Every row gives one point. Two turns around zero, p and q, are shown by what they do to some points. Write where each new point lands after one turn and then the other. Backwards means that the second turn is done in reverse. Each puzzle has new turns, and all numbers are rounded.
(in the rows, 128 means zero)

Turn p:
[ 99 111  94] => [124 129  80]
[161 112 134] => [157 111 144]
[163 113 148] => [152 106 156]
[ 80 199 163] => [ 52 173 156]
[130 113 140] => [128 109 132]
[136 119  89] => [156 139 100]
Turn q:
[176 140 148] => [162 111 165]
[180 130 169] => [157  90 174]
[107 108 103] => [120 134  91]
[124 144  78] => [147 171 103]
[110 120 113] => [118 136 107]
[ 70 126 157] => [ 63 127 128]
Where do these land?
q, then p: [ 90 117 105] => [120 159  96]
p, then q: [162 140 122] => [145 119 159]
q, then p: [143 136 174] => [110  86 145]
q, then p: [164 108 161] => [145  78 135]
p, then q: [ 80 139  79] => [136 193 104]

Turn p:
[127 123 170 125] => [ 92 108 132 118]
[165 174 134 122] => [158  95 158 102]
[167 154 133  79] => [150 113 135  66]
[110 104  89 157] => [143 153 108 172]
[108  65 100 162] => [120 152  75 182]
[ 91 149 142 123] => [105 147 162 129]
Turn q:
[116  66 156 182] => [ 92  79  68 108]
[125 133 109 161] => [144  95 124 140]
[ 68 150  74  99] => [208 161 112 136]
[151 149 162 124] => [ 93 139 148 147]
[133 142 121 135] => [134 121 139 139]
[119 139 131 106] => [133 153 131 132]
[185 117 143  89] => [ 92 147 175  92]
Where do these land?
q, then p: [ 92 126 135 134] => [162 134 127 142]
p, then q: [156 104 129 154] => [143  95 122 102]
p, then q: [144 182 179 122] => [ 82 165  91  99]
p, then q: [137 127 154 164] => [121 105  93 113]
q, then p: [124 132  74 140] => [136  92  90 109]
p, then q: [115  98  98  55] => [174 174 180 147]

Turn p:
[162 105 125 138 134 103] => [121 145 140 104 122  92]
[136 170 143 108 155 142] => [146 163  98 154 131 144]
[120 125 107 138  88 107] => [104 104 140 108  98 137]
[125 160 164  93 122 190] => [195 127 108 163 128 164]
[115 145 132  85 140 165] => [163 122  89 140 146 153]
[140 118 109 169 142 118] => [ 98 129 141 140 125  91]
[110 118 134 131 117 104] => [111 125 147 111 133 142]
[ 97  98 133 152 101 104] => [102 103 172 109 134 139]
[147 112 105 137 153 120] => [113 133 117 122 136  90]
Turn q:
[161 163  85 125  90 131] => [159 109 140  77 101 158]
[114 129 107 149 158  97] => [165 123 111 160 141 131]
[127 109 133 120  99 133] => [105 113 118 109 123 118]
[ 92 119 150 107 139 102] => [129 142 111 147 130  81]
[ 99 136 122 151 151 164] => [130 151 133 128 178 142]
[149 147 157 139 109 112] => [119 147 113 126  89 143]
[154  95 141 105 150 158] => [ 90 112 171 146 133 124]
Where do these land?
p, then q backwards: [141 128 115 155 113 149] => [143 112 130 105 137 103]
q, then p backwards: [152 123 118 136 116 116] => [120 136 118 122 101 136]
q, then p: [146 175 114 109 125 128] => [169 146 128 119  98 139]
q, then p: [ 97 113 129 139 124 121] => [101 130 110 125 136 114]
q, then p: [133 119 110 155 116 117] => [135 104 116 127 132 103]
p, then q: [106 113 136  31 122 140] => [130  85 219 122 136 131]
q, then p: [134 125 112 154 160 132] => [138 131 136 159 137 100]
p, then q: [114 127 191 144 149 122] => [117 185 146 151 121 154]

Turn p:
[131 188 147 130  71 156 157 118] => [148 132 156 155  97 136  83 191]
[120 116 149  97 132  98 155 123] => [146 114 116 148 174 119 122 129]
[137 159 125  98 190 122 140 133] => [138 144 149  97 173 102 161 150]
[104  51  94 142 142 162 113 130] => [129 110 134 117  99 121 142  39]
[105  75  70 149 143 110 118 131] => [107 117 126 146 117 134 179  64]
[123 170 187 158 109 145 131 160] => [ 96 140 150 116 132 143  61 164]
[134 141 112  95 128 112 102 150] => [146 156 119 119 144 159 149 132]
[142  53  95 130 120 143  91  99] => [144 111  82 119  82 123 152  65]
[180 173 163 159  74 132 162 131] => [112 160 116 162 100 109  72 192]
[104 154 138 122 172  98 110 105] => [113  96 131 100 164 135 160 154]
Turn q:
[148 158 111 184 150  92 140 122] => [182 163 121  92 135 121 157 143]
[112 137 132 144 137  66 155 108] => [183 112 125  97 162 143 123 133]
[ 94 116 147 116 109 170 108 119] => [ 91 128 143 171 131 158 118 125]
[163 144 106 138 106  89 173 117] => [175 137 115 100 148  92 123  92]
[139 155 115 122 149  68 143 161] => [145 112  95  67 146 109 134 145]
[141  96 159  89 137 180  85 107] => [ 83 115 161 156  67 151 107 119]
[145 165 162 121 154 159 179 158] => [ 95 145 179  91 153  85 126 141]
[120  78 145 133 102 156  96 149] => [105 132 114 183 105 132  96 150]
[126 168  96 140 100  92 110 118] => [147 149  81 107 145 150 146 100]
[ 92  63 107  93 135 208  92 122] => [ 74  88 144 217  87 139 149 131]
Where do these land?
p, then q: [153 138 113 132 137 121 149 173] => [126 150 138  90 156 149 145 134]
p, then q: [ 96 178  88  93 119 180 111 141] => [ 83 163 167 112 120 100  69 111]
q, then p: [ 95 113 167  92  71  97 105  87] => [136 102 122  61  62 127 139 100]
p, then q: [139  95  93 105 169 129 111 174] => [140 118 177  88 142 139 149  82]
q, then p backwards: [174 118 119 181 123 118 144 110] => [167 124 106  87 118 167 148 134]
q, then p: [119 139 136 174 112 177 142 152] => [ 80 132 162 122 153 136 127 168]
q, then p: [ 83 153 159 145  81 100  75 124] => [142 145 185  72  79 130 151 124]
q, then p: [129 109 114 118 166  98 168  93] => [142 138  74 132 142  87 107 109]
q, then p backwards: [164 111 164 112 175 133 147  98] => [ 99 149 124 139 133 198 136 115]
